Each row of a before or after table is a point. The points were changed in one or more steps. Then noise was added and the rows were shuffled. The steps act on columns, c1 being the first. Write out the steps. A step turns or swaps two columns, mirrors them in a line or flattens them onto one, adds a multiple of one to another, or multiplies or shifts one. Angles are multiples of 10 degrees, from the lower column toward the higher: turns from -170 to 170, lines from 10 to 170 but not 90. Use the fewest steps. Two steps may share a column if one is a turn and the other turns, adds or multiplies; they go together, in the order done. Otherwise the lowest column goes first.

Before (8 x 2)
[[-34 -36]
 [-49 -17]
 [  6  27]
 [ 77 -81]
 [ 53  18]
 [  7   3]
 [-41 -41]
 [-31   5]]
After (8 x 2)
[[-38  51]
 [-54  33]
 [  5  -6]
 [ 83  79]
 [-29  41]
 [ 52 -18]
 [  2 -31]
 [-33  -8]]
Steps: multiply c2 by -1

Before (13 x 4)
[[ 25 -58 -14  11]
 [ 10  18  37 -49]
 [-10 -55  -5   9]
 [ 33 -48 -15  -3]
 [-43 -27  20  44]
 [ 60  -3  13 -16]
 [  2 -13   6  36]
 [ 26 -20  32   9]
 [  3 -38  53  34]
 [-38 -17 -15 -12]
 [  7 -28  10   2]
 [  9 -30  10  -5]
 [-18  48 -12   5]]
After (13 x 4)
[[ 14 -11  28   2]
 [ 52  -1  36   9]
 [-85 -67  36  46]
 [ 17 115  10 -48]
 [119  33   9 -17]
 [-21 -54  37   9]
 [ 65 -37  25  -3]
 [  5 -34  63  35]
 [  5 -58  12  36]
 [ 50 -66  34  10]
 [-77  -3   2 -10]
 [ 17  -6  31  -5]
 [-36  14 -43   4]]
Steps: multiply c1 by 2; turn c2 and c3 by -50 degrees; add -1.5 times c4 to c2

Before (14 x 8)
[[-20 -12  43   0  13  -3 -26 -36]
 [-17 -67  30 -22 -16 -28   0 -31]
 [-17  13  -9 -55  -8 -17  25  -3]
 [ -7   2  16   8  -6 -17  -4 -23]
 [ 44   4  13 -15  -7  40   3  -7]
 [ -3  26 -39 -65 -10 -10  -9 -39]
 [ 10  -2  18   7 -22 -25  17 -19]
 [ -2  23  -1  23  16 -18  11 -32]
 [ -1  23  -6 -17  -5 -23  13   9]
 [ 30  10   4 -11  -3  32  18   5]
 [-11  -1  -5   5 -22 -23 -49  24]
 [ 17  -3  10 -12  20 -57  18 -30]
 [ 12  31 -11  -5  27  -1  -5 -30]
 [-31 -31   4  23  28 -32  15   7]]
After (14 x 8)
[[ -12  -21   -7  -60  -19   15   39   25]
 [ -27  -75  -24 -120   28    3  -14   10]
 [  42   72   -1  121   -8  -12    6   -7]
 [  -6   23   41  -84   16   -6  -11  -30]
 [  30   55  -15   95   -3  -10  -14   10]
 [   3   14    5  -74  -24   12   -8  -21]
 [  -3  -10   26  -54   -4    8   10  -21]
 [ -18  -12   -1   64   -7   49  -25   -6]
 [  -3   24  102  105   -8   57   -9  -43]
 [  17   23   29 -109   20   44   -3  -26]
 [  -4   24  -19  -19   -2   29  -13    8]
 [   9   50   56    3   27    1   -3  -33]
 [ -18  -41   28   -8   12    1   42  -35]
 [ -18  -93   24  -21  -16   35   15  -29]]
Steps: add 1.5 times c1 to c2; turn c3 and c7 by 150 degrees; add -1.5 times c8 to c3; turn c4 and c6 by -130 degrees; multiply c4 by 3
